Every row gives one point. The last column is the point's height on a tilted bowl or saddle (a function of degree 2), plus a little noise. Count its main directions that bend up, bend down and stay straight.
In the rows, 128 means zero.

Points, 11 rows:
[[118  54 150]
 [168 194 229]
 [115 141 125]
 [ 65 159 180]
 [174  69 119]
 [141  65 117]
 [107  78 156]
 [ 99 137 137]
 [135 177 144]
 [ 76 122 187]
 [110 108 134]]
Directions: 1 up, 0 down, 1 straight

Points (16 x 4):
[[140 126 128 116]
 [ 68 144 151 101]
 [154  20 122 226]
 [142 129 164 127]
 [123 100 161 129]
 [180 203 118 146]
 [166 121 130 112]
 [ 96 117  98 124]
 [178  83 120 130]
 [ 45 106 146  77]
 [152 109 159 128]
 [109  40 120 180]
 [162  86 133 133]
 [119 144  86 137]
 [188 104 176 138]
 [ 76 196  52 227]]
Directions: 2 up, 1 down, 0 straight

Points (23 x 5):
[[107 161  96 150 117]
 [124 186 135  63  33]
 [ 69 199 139 156  93]
 [220  89 110 184  74]
 [180  75 103  79  77]
 [168 113 184  95  83]
 [148  66 176 215  45]
 [ 77  84  87  92  90]
 [125 136 162  96 103]
 [ 92 119 170 125 127]
 [203 183 146 151 108]
 [ 87 173  35  98  51]
 [157 140 153 168 121]
 [187 122  86 135 123]
 [113 118 143 131 131]
 [140 101 156 202  90]
 [135 120 153 163 127]
 [141  46 126 151  87]
 [ 63 108 120  98 110]
 [127 158  94 139 121]
 [120 108 154 120 126]
 [218  94  79 111 101]
 [115  73 192 118 106]]
Directions: 0 up, 3 down, 1 straight

Points, 25 rows:
[[127 155 179 165 108]
 [126 100 107  68 103]
 [144 131 133 164 137]
 [128 104 213 109 132]
 [124 179  91  72  79]
 [ 73 128  93  83 127]
 [102 114 100  70 113]
 [ 42  15 174  97 161]
 [125  70 125  85 113]
 [234 118 112  98 191]
 [158 169  91 163 150]
 [172  97  58  81 123]
 [100  96 161 149 140]
 [149 151 100 154 150]
 [175  78 210 126  67]
 [ 88 125 169 181 106]
 [181 187 124  66  43]
 [107  99 146 142 142]
 [158  75 191  62  57]
 [139 126  93 153 146]
 [129 113 141 130 149]
 [108 139 163 131 159]
 [161 147 104 103 142]
 [106  88  14 130  17]
 [108 111 160 151 141]]
Directions: 1 up, 3 down, 0 straight

Points, 42 rows:
[[125 174 184  92 132 112 107]
 [107 178 130 151 157 174 131]
 [191 102 133 128 152  99 103]
 [121 138 180  90 206 184 222]
 [117 125 100 139 127 199 150]
 [ 72  96 115  96 143 143  86]
 [ 83  92 111  74   7 127 249]
 [146 189 134  70 169 172 135]
 [143  84 156 139 151  77 136]
 [113  72  97 126 142 127  71]
 [138 122 136 117 125 108 118]
 [139  97 130 109 219 110 150]
 [116 177  96 115 167 144 132]
 [149 174 100 132 129  66 153]
 [146  98 128 134 130  87 123]
 [173 130 138 144 126 121 103]
 [151 145 134 167 169 210 172]
 [165  72 144 149 125 126  86]
 [102 148  96  90 128  70 152]
 [122  71 136 151  61 126 151]
 [120 148 162 108  56 168 145]
 [134 159 115 132 169 164 131]
 [215 143  85 136 107 152  77]
 [143 134  83 102  98 141 138]
 [162 153 156  73  88  67 175]
 [ 84  81  67 156 159  96  93]
 [131 100 102 144  88  62 179]
 [100 127 167 158 140 136 122]
 [ 82 138  73 145 153 159 142]
 [117 122  71 160 182 181 162]
 [ 91 160 117 137 159 127 112]
 [144 122  63 209 159 117 165]
 [210  83 151 139  91 101 123]
 [144  89 131  95 166 114 116]
 [ 96 104 137 156 111 132 105]
 [154 157 152 109 114 116 105]
 [ 79  96 188 113 135 104 121]
 [140 137  70 129  84 105 163]
 [125  33  95 105 154 118  27]
 [202  99 141 201  96 180 114]
 [187 123 160 195 138 122 124]
 [126  96 146 103 221 140 158]]
Directions: 4 up, 2 down, 0 straight
